Each row is a point. Any point is a mix of the corners, with weights that add up to 1. It lies inside the corners' shape when no weight is negative. Is each point inside? If not, which corners have a negative weight?
(in the rows, 128 means zero)

Corners:
(1): [114 180  46]
(2): [193 160 118]
(3): [ 84  50 158]
(4): [134 164 168]
Points:
[ 97 128 113] -> outside (2)
[104 127 138] -> outside (2)
[132 137 119] -> inside
[114  87 145] -> inside

Corners:
(1): [130 157  90 163 157  75]
(2): [226 138 193 139  83 135]
(3): [181 121 108 113  84 137]
(4): [ 51 181  99 139 134  97]
(5): [182 138 152 200  57 165]
(6): [ 91 185 108 144 156 164]
(7): [ 27 137 119 166 177 126]
Points:
[100 153 104 153 125 133] -> outside (2)
[149 141 144 156 111 119] -> outside (6)
[140 163 137 174 156 130] -> outside (3, 4)
[224 133 156 169  60 155] -> outside (4, 7)
[145 144 111 130 110 139] -> inside
[179 141 147 142 104 124] -> inside
[136 147 128 166 107 119] -> outside (6)
[ 81 145 124 166 137 131] -> inside
[143 147 158 211 124 163] -> outside (3, 4)

Corners:
(1): [180  55 105 133 115 129 145 189 152]
(2): [116 181 113 131  48 195 140  96 171]
(3): [155 167 118  86 129 111 109 200 154]
(4): [153 172 170 143 139  77 150 111 136]
(5): [118 158 132 144 100 125 130 112 104]
(6): [138 139 107 137 137 118 122 126 163]
(7): [158 167 117 123 129 163 140 137 120]
(8): [146 144 110  70 108  90 112  98 151]
(9): [188 128 145 142 136 107  88 131 138]
(10): [ 51 159 249 114 120 129 151 120 104]
Points:
[135 150 131 120 112 130 124 138 132] -> outside (4)
[137 160 122 122  93 152 134 130 152] -> inside
[143 138 132 133 124 139 133 141 153] -> outside (5, 8)
[158 126 123 150 120  99 130 101 150] -> outside (3, 7, 10)
[125 154 135 115 104 129 129 115 142] -> inside
[110 170 155 133 109 160 128 125 130] -> outside (1, 4, 8)
[163 169  90 121  96 109 107  92 173] -> outside (1, 7, 10)
[138 151 126 108 108 118 122 119 144] -> inside
[145 148 126  96 115 100 121 110 145] -> inside

Corners:
(1): [100 105 160 153  98  90 181 188 153 142 143  80]
(2): [116  94 128 134  93 101 166 136  89 142  81  36]
(3): [143  90  71 160 105  91 153  55 132  58 132 201]
(4): [173 227  67  59 189 101 106 146 146 123 163 106]
(5): [ 93 152 116  89 160 210 111 147 114 106  70 108]
(6): [163 138  73 143 174 163 105 100 123 131 163 172]
(7): [121 180 124 144 102  58 192  99 127 144  88 179]
(8): [ 56 156 120 188 170 188 118  57  73  60  11  99]
(9): [144 143 112  53  64 159 113 194 192 143 175  35]
(10): [126 144 110  60 159 192 107  73 148 116 214  65]
(11): [107  93 106 178  92 111 157 125  79  87 143 137]
(12): [172 105 156 132 108  63 105 120 158  98 249 150]
(13): [ 64 119  88  92 162  90  91 132 123 154  87  71]
Points:
[124 119 107 126 119 124 129 107 132 117 153 110] -> outside (4, 5)
[ 82  89 127 135 111  82 146 132 111 123 120 104] -> outside (4, 6, 8, 9)
[123 156 115  95 136 127 127 127 159 116 146 108] -> outside (2, 6, 11)
[135  75 148 134  47  94 185 143 145 108 161 111] -> outside (4, 6, 8, 13)
[122 141 104 118 141 139 122  96 118 104 125 109] -> outside (1)
[109 135 116 137 134 131 129 122 115 107 100 114] -> outside (10)
[126 132 110 105 127 116 133 126 135 127 154 102] -> outside (8)
[102 159 116  98 173 198  77 147 128 104 139  74] -> outside (2, 3, 7)
[117 141 110 106 128 151 125 138 128 113 120 101] -> inside
